Every row gives one point. Each copy is the shape, with its points in the same order, turned, moved and blurred by noise. Is it also mirrored, or only turned?

Shape (6 x 3):
[[-0.30 -0.02 -0.46]
 [-0.15 -0.18  0.25]
 [ 0.39  0.50  0.09]
 [ 0.01 -0.64  0.12]
 [ 0.43  0.19 -0.38]
 [ 0.36  0.03  0.09]]
Copy 1 (6 x 3):
[[ 0.65  0.03 -0.23]
 [-0.04  0.36 -0.03]
 [-0.17 -0.33 -0.64]
 [ 0.05  0.21  0.42]
 [ 0.20 -0.58 -0.32]
 [-0.14 -0.19 -0.17]]
Copy 1 is: mirrored
Copy 2 (6 x 3):
[[ 0.12 -0.60  0.17]
 [ 0.20  0.17  0.29]
 [-0.19  0.08 -0.53]
 [ 0.68  0.08  0.30]
 [ 0.20 -0.36 -0.53]
 [ 0.25  0.12 -0.32]]
Copy 2 is: only turned
Copy 3 (6 x 3):
[[ 0.13 -0.37  0.12]
 [-0.51  0.00  0.25]
 [-0.11  0.50 -0.35]
 [-0.39  0.05  0.74]
 [ 0.30  0.35  0.00]
 [-0.18  0.44  0.13]]
Copy 3 is: only turned

Shape (10 x 4):
[[ 0.59  0.11 -0.20 -0.28]
 [-0.23 -0.09  0.19  0.45]
 [ 0.24 -0.08 -0.43 -0.46]
 [-0.20 -0.27  0.18 -0.62]
 [-0.33 -0.08  0.38  0.10]
 [-0.41  0.22 -0.43  0.18]
 [ 0.57 -0.50 -0.14  0.23]
 [-0.06  0.26  0.35 -0.20]
 [ 0.39 -0.04  0.31  0.38]
 [-0.45  0.16 -0.37  0.13]]
Copy 1 (10 x 4):
[[-0.49  0.53  0.14  0.20]
 [ 0.15 -0.34 -0.13  0.28]
 [ 0.05  0.58  0.22 -0.05]
 [ 0.36  0.32  0.62  0.35]
 [ 0.25 -0.25  0.15  0.38]
 [ 0.08 -0.12  0.05 -0.41]
 [-0.13  0.51 -0.43  0.46]
 [-0.14 -0.13  0.43  0.40]
 [-0.32 -0.12 -0.32  0.69]
 [ 0.15 -0.24  0.08 -0.35]]
Copy 1 is: only turned
Copy 2 (10 x 4):
[[ 0.34 -0.15 -0.75  0.06]
 [-0.34  0.34  0.10  0.18]
 [ 0.21 -0.44 -0.51 -0.24]
 [ 0.47 -0.24  0.22 -0.21]
 [ 0.01  0.32  0.27  0.03]
 [-0.45  0.15 -0.23 -0.48]
 [-0.12 -0.35 -0.45  0.60]
 [ 0.34  0.39 -0.08 -0.10]
 [ 0.00  0.31 -0.31  0.55]
 [-0.40  0.13 -0.14 -0.47]]
Copy 2 is: only turned
Copy 3 (10 x 4):
[[-0.09 -0.80  0.10  0.02]
 [ 0.25  0.17  0.00 -0.40]
 [-0.16 -0.61 -0.17  0.31]
 [-0.46 -0.04  0.29  0.30]
 [ 0.10  0.25  0.28 -0.21]
 [ 0.55  0.04 -0.24  0.25]
 [-0.23 -0.51 -0.37 -0.56]
 [ 0.09 -0.12  0.50 -0.06]
 [ 0.06 -0.29  0.11 -0.68]
 [ 0.53  0.02 -0.16  0.19]]
Copy 3 is: mirrored

Shape (11 x 8):
[[ 0.02 -0.10 -0.03  0.35 -0.14  0.02 -0.19  0.16]
 [-0.37  0.17  0.15  0.18 -0.47  0.32 -0.27 -0.44]
 [ 0.11  0.16 -0.22 -0.15 -0.14 -0.10 -0.10  0.00]
 [-0.11 -0.59 -0.58  0.41  0.34 -0.17  0.30 -0.81]
 [-0.51 -0.30  0.19  0.16 -0.12  0.08 -0.29  0.19]
 [-0.01  0.13  0.30  0.27 -0.24  0.47 -0.09  0.39]
 [ 0.38 -0.56 -0.62 -0.26  0.31 -0.34  0.31 -0.63]
 [ 0.52 -0.13  0.30 -0.41  0.19 -0.04  0.39  0.23]
 [ 0.29 -0.02  0.24  0.14 -0.42 -0.42  0.03 -0.14]
 [ 0.29  0.52  0.29 -0.38 -0.04 -0.46  0.50  0.48]
 [-0.20  0.10  0.31  0.33  0.20  0.10 -0.51  0.03]]
Copy 1 (11 x 8):
[[ 0.40 -0.08 -0.14 -0.16 -0.28 -0.18  0.08  0.02]
 [ 0.95  0.22  0.04  0.03  0.19  0.07 -0.25 -0.03]
 [ 0.10  0.25 -0.12  0.21 -0.18  0.08  0.18  0.06]
 [ 0.06  0.24  1.12 -0.36 -0.42 -0.04  0.01  0.34]
 [ 0.42 -0.20 -0.01 -0.30  0.11 -0.11  0.02 -0.45]
 [ 0.52 -0.32 -0.47 -0.05  0.15 -0.31 -0.05  0.14]
 [-0.40  0.39  0.72 -0.14 -0.42  0.45  0.29  0.49]
 [-0.42 -0.41 -0.27  0.22 -0.06  0.38  0.07  0.39]
 [ 0.46 -0.19 -0.09  0.21 -0.56  0.38  0.11  0.17]
 [-0.23 -0.46 -0.44  0.89 -0.32  0.20  0.16  0.07]
 [ 0.34 -0.04 -0.22 -0.18 -0.20 -0.18 -0.51 -0.30]]
Copy 1 is: only turned
Copy 2 (11 x 8):
[[-0.08  0.21 -0.03  0.39  0.23 -0.18 -0.21  0.15]
 [-0.51 -0.37  0.21  0.30  0.45  0.25 -0.29  0.37]
 [-0.06 -0.15 -0.31  0.09  0.03 -0.15 -0.12  0.24]
 [-0.34  0.49  0.21 -0.29 -0.39  0.64 -0.49 -0.27]
 [-0.10  0.21  0.09  0.46  0.59  0.21  0.14  0.18]
 [ 0.10 -0.14  0.27  0.76  0.27 -0.26 -0.06  0.43]
 [-0.16  0.43 -0.22 -0.65 -0.66  0.30 -0.15  0.09]
 [ 0.06  0.10 -0.06  0.19 -0.54 -0.31  0.50  0.47]
 [-0.65  0.16 -0.31  0.35 -0.13 -0.28 -0.07  0.37]
 [-0.07 -0.32 -0.64  0.61 -0.51 -0.45  0.53  0.17]
 [-0.20 -0.02  0.36  0.32  0.55 -0.25  0.07 -0.06]]
Copy 2 is: mirrored

Shape (14 x 9):
[[ 0.30  0.06  0.00 -0.02  0.64  0.30  0.05 -0.16  0.04]
 [ 0.59  0.19 -0.07 -0.28 -0.22 -0.21  0.21  0.02 -0.19]
 [ 0.74  0.65  0.20  0.56 -0.40 -0.45  0.32 -0.13  0.10]
 [ 0.45 -0.09  0.11 -0.11 -0.03  0.09  0.19 -0.59  0.36]
 [ 0.01 -0.60  0.50  0.34  0.09 -0.09 -0.14  0.13 -0.01]
 [ 0.01  0.21 -0.34 -0.45 -0.05  0.22 -0.26 -0.13 -0.16]
 [ 0.62 -0.34 -0.17 -0.32  0.32  0.18  0.19 -0.37 -0.43]
 [-0.56 -0.57 -0.06 -0.13  0.24 -0.29 -0.14 -0.24  0.22]
 [ 0.25 -0.32  0.94  0.27  0.27 -0.31 -0.46 -0.02  0.26]
 [-0.21 -0.18  0.47 -0.36  0.26 -0.22  0.56 -0.04 -0.37]
 [-0.67 -0.11 -0.19 -0.48 -0.41 -0.27 -0.33 -0.20 -0.66]
 [-0.01  0.08  0.24  0.21  0.43  0.01  0.20  0.27  0.46]
 [ 0.13  0.16 -0.15 -0.07  0.23 -0.48  0.16  0.07 -0.19]
 [ 0.32  0.11 -0.05  0.04  0.14 -0.13 -0.05  0.20  0.37]]
Copy 1 (14 x 9):
[[ 0.13 -0.15  0.06  0.02 -0.27 -0.02  0.27  0.18  0.39]
 [ 0.00  0.34  0.20  0.26  0.10 -0.05  0.48  0.23 -0.48]
 [ 0.51  0.44 -0.11  0.27  0.71 -0.60  0.64  0.40 -0.24]
 [ 0.46  0.08  0.28  0.72 -0.06 -0.15  0.05  0.26  0.09]
 [-0.17  0.37  0.20  0.13  0.46  0.15 -0.35  0.45  0.47]
 [-0.03  0.13 -0.17  0.23 -0.31  0.12  0.04 -0.24 -0.30]
 [ 0.04  0.26  0.71  0.20 -0.36  0.18  0.38 -0.01  0.12]
 [-0.49  0.01 -0.06  0.75  0.17  0.33 -0.32 -0.09  0.45]
 [ 0.20  0.46 -0.17  0.24  0.40  0.39 -0.21  0.90  0.60]
 [-0.22 -0.33  0.46  0.24  0.50  0.64  0.20  0.08 -0.05]
 [-0.45  0.47 -0.16  0.42  0.28  0.63 -0.19 -0.70 -0.39]
 [-0.09 -0.39 -0.20  0.15  0.25 -0.18  0.06  0.50  0.34]
 [-0.29  0.15 -0.07  0.27  0.25  0.09  0.60  0.09 -0.02]
 [-0.14  0.07 -0.22  0.27  0.01 -0.31  0.20  0.41  0.06]]
Copy 1 is: only turned
Copy 2 (14 x 9):
[[-0.17 -0.46  0.04 -0.38 -0.46 -0.02  0.10 -0.15  0.23]
 [-0.04  0.20 -0.11  0.06 -0.26  0.08 -0.29  0.33  0.60]
 [ 0.05  0.38  0.12 -0.59  0.45  0.54 -0.25  0.52  0.59]
 [-0.07 -0.32  0.34 -0.04 -0.12 -0.01  0.37  0.48  0.43]
 [-0.21 -0.42  0.10  0.16  0.20  0.09 -0.26  0.12 -0.49]
 [-0.10 -0.01 -0.28  0.26 -0.20 -0.34  0.19 -0.30  0.57]
 [-0.58 -0.26  0.27  0.11 -0.70 -0.11 -0.17  0.12  0.48]
 [ 0.17 -0.49  0.39  0.37  0.12 -0.69 -0.04 -0.23 -0.15]
 [-0.16 -0.80 -0.22 -0.21  0.44 -0.02 -0.20  0.50 -0.42]
 [ 0.26 -0.63  0.22  0.40 -0.26  0.18 -0.61 -0.06  0.30]
 [-0.08 -0.06 -0.13  0.96  0.32 -0.52 -0.38 -0.55  0.53]
 [ 0.44 -0.33  0.02 -0.39 -0.16  0.13  0.01 -0.04 -0.22]
 [ 0.14  0.00  0.08 -0.14 -0.13 -0.23 -0.55 -0.06  0.37]
 [ 0.18  0.01 -0.11 -0.30 -0.11 -0.14  0.02  0.20  0.01]]
Copy 2 is: mirrored
Copy 3 (14 x 9):
[[ 0.09  0.55  0.10  0.14  0.36  0.15  0.33 -0.10 -0.01]
 [-0.33 -0.02 -0.16 -0.34  0.35  0.08 -0.20  0.04  0.43]
 [-0.77  0.26 -0.37 -0.15  0.33  0.31 -0.67  0.53 -0.21]
 [-0.44 -0.06  0.23  0.30  0.52  0.14  0.16  0.28  0.02]
 [ 0.20 -0.42  0.04  0.06  0.14  0.73  0.01 -0.21 -0.39]
 [ 0.01  0.06 -0.12  0.05 -0.13 -0.30  0.25 -0.03  0.48]
 [ 0.02  0.03 -0.09 -0.24  0.69  0.17  0.59  0.07  0.40]
 [ 0.63 -0.46  0.59  0.13 -0.02  0.03  0.09  0.09 -0.17]
 [ 0.17 -0.17  0.11  0.44  0.13  1.14 -0.36 -0.07 -0.15]
 [ 0.57 -0.25 -0.21  0.05  0.75 -0.06 -0.24 -0.19 -0.02]
 [ 0.61 -0.72 -0.32 -0.01 -0.35 -0.41  0.02  0.23  0.38]
 [ 0.04  0.31  0.31  0.16  0.24  0.15 -0.29 -0.32 -0.45]
 [ 0.21  0.18  0.00 -0.37  0.24  0.02 -0.32  0.18  0.12]
 [-0.21  0.27  0.28 -0.11  0.03  0.24 -0.23 -0.14 -0.02]]
Copy 3 is: mirrored
Copy 4 (14 x 9):
[[ 0.49 -0.20  0.25  0.09  0.25  0.19  0.07 -0.04 -0.51]
 [-0.04  0.18  0.70  0.46  0.03  0.45  0.19 -0.07  0.19]
 [ 0.07  0.58  0.05  0.70  0.12  0.31  0.82  0.30  0.46]
 [-0.06 -0.07  0.30  0.63  0.10  0.39  0.14  0.37 -0.51]
 [ 0.20 -0.18 -0.10 -0.30 -0.44  0.25 -0.09  0.51  0.08]
 [-0.42 -0.09  0.60  0.01  0.13  0.07 -0.04 -0.38 -0.37]
 [ 0.30 -0.07  0.89  0.04 -0.08  0.54  0.02  0.14 -0.48]
 [-0.32 -0.54 -0.25 -0.29 -0.42  0.59 -0.06  0.08 -0.38]
 [ 0.25  0.16 -0.49 -0.15 -0.01  0.42 -0.32  0.70  0.07]
 [ 0.40 -0.08  0.08  0.35 -0.71  0.55 -0.21 -0.26 -0.16]
 [-0.78  0.19  0.31 -0.32 -0.71  0.25 -0.23 -0.55 -0.20]
 [ 0.43 -0.42 -0.27  0.20  0.08  0.20  0.22 -0.04 -0.01]
 [ 0.04 -0.05  0.22  0.01 -0.08  0.72  0.43 -0.29  0.12]
 [ 0.00 -0.29  0.10  0.22  0.25  0.31  0.25  0.06  0.20]]
Copy 4 is: only turned
